Each row is a point. The window is the flat piece filled in between its corners: a triangle in 3 columns, a solid with four corners in 4, and so on. A path goes straight from each point to the next, and from the last back to the first. List the points from which the path goes on through the window.

Window:
[[ 32 -20 -47  14]
 [-15  30  -9  -6]
 [ 28 -29  15   8]
 [-95  31 -17  -8]]
Path:
(1): [-70  32 -22  17]
(2): [-72  22 -29 -30]
(3): [-22  -2  -7 -35]
(4): [-26   7   0  29]
(5): [-17  -4 -19  47]
(6): [-16 -14 -27 -12]
(7): [-20 -18 -11 -46]
(8): [-18   4   4  29]
Through the window after points: 3, 7

Window:
[[-63 -26  29  88  30 -34]
 [-14   2  29 -95 -21 -32]
 [-13   3 -12  14  23 -16]
 [ 14  42  -4  17 -43  -7]
 [-14 -48 -17 -16 -18 -40]
 [ 42  21  18  46  -9 -10]]
Path:
(1): [-19  -5   0  80  13 -54]
(2): [-14   3  -2  -9  28 -83]
(3): [-25 -17  19 -13   2   0]
(4): [-31 -26   6 -12 -12 -10]
(5): [-20  -8  -2  -1  14 -89]
(6): [ -8 -12 -16  38  -1 -47]
(7): [-12 -24 -10  36  -7   7]
(8): [-39 -25  25  22   5 -12]
(9): [-29   5   6  17  13 -81]
(10): [  5   7  12  31  -9 -74]
(11): [ -6 -32  19   5 -17  24]
(12): [-37 -23   9  66   2   0]
Through the window after points: 8

Window:
[[-53   7   2 -13  26   9  57 -51 -14]
 [-25 -19  28 -34   6  -3  -4  27  -1]
 [-15  32  17 -33 -21   0 -15 -28  12]
 [-38 -27  11  -9 -24 -16  -7   7  -1]
 [ 19  29  21  34  14  15  41   7  -6]
 [-15 -13   0  14  18  40 -17  37   2]
 [-26  37  -7 -25 -20  37   5  40   8]
 [ 95   7 -25 -16  -9 -23 -17  -1   4]
 [-37   6   5  -5  15 -21  -7  21  -1]]
Path:
(1): [-18  16   8  -8   5  16   4  -9 -35]
(2): [-30 -15  13 -35  -8  -4 -13   7 -19]
(3): [-36 -16   5 -30  -3 -11  -3  18  52]
(4): [ -6  13   4 -17  -3  -3  23  -3  35]
(5): [  1  31   1 -16  -6   1  16 -10 -40]
(6): [ 42  19  -4 -10  -9  -5 -21   5 -49]
(7): [ 41  -3  -6 -16   0 -11   0   7  24]
(8): [-10  16  11 -15  -7  11   0  -2  29]
(9): [-17  29   9 -21 -13   7  -9  -2 -37]
(10): [-21  17   2 -30  -8  20 -21  19 -39]
(11): [-26   0  -6 -18  -9   2   4   9  59]
(12): [-21   3   4  -6  12   7  23 -10  17]
Through the window after points: 6, 8, 12

Window (12 x 12):
[[ 42 -68  -8  22 -17 -85  -4 -12  15  23   7 -61]
 [-36  19  70 -33  -2   1  80  12  64   3 -17  -1]
 [ 12  16  -8  -8  50 -21  12 -43  42 -19 -95  15]
 [ 18  18  23  -3  -9  -9 -11  12 -23  36  47 -46]
 [-20 -21 -23  44  24 -59  -9  30 -73  20  70 -18]
 [-17  35   4  42 -80  22  23  44  -4  46 -30  44]
 [-38 -49  24 -61  40  -5 -24  27  14  42   8   7]
 [-60 -65  53  12  10  33  36 -24  27  11  48   1]
 [-27 -75 -53 -39 -30  21  39  12  10  26  85  50]
 [ 47 -14 -45  18 -47  -9 -24  48 -67 -24 -24 -26]
 [ 11 -33  -8  27  -8  67  -2  71  36   7  12 -14]
 [-61  37  27  28  32  -9 -62  18  -3 -37  12  69]]
Path:
(1): [ -8 -33  39  -1  24   5  15   8   5   0  22  28]
(2): [ 38 -49  68   6  34   5  42  20  15   9  -6  27]
(3): [-52 -12  -3   5 -16   8   7 -11  14   5  13 -12]
(4): [-35 -15  -2  20 -12  -2  -5  19  20   0  -1 -30]
(5): [ 21 -28  29   4  14  22  17  27  16  15   3   4]
(6): [ 48 -66  34  24  -8 -11  45  19 -52  13   8  44]
(7): [-17 -27  -5   0  -5   6  15   9  23  23  20 -37]
(8): [-51  -9  17 -19 -13 -22  22  -7  31   8   4 -20]
(9): [ 16  -8  20  -8  19 -20  33   8 -19  17  12  37]
(10): [ 36 -21  88  10  35 -27   6  -3 -13  30   0  33]
(11): [-63  16 -32  11  -8  11  -6  26  22 -17 -16 -22]
(12): [-48  -7   8   7   4   1 -19  12  14   8   8   5]
Through the window after points: 2, 12
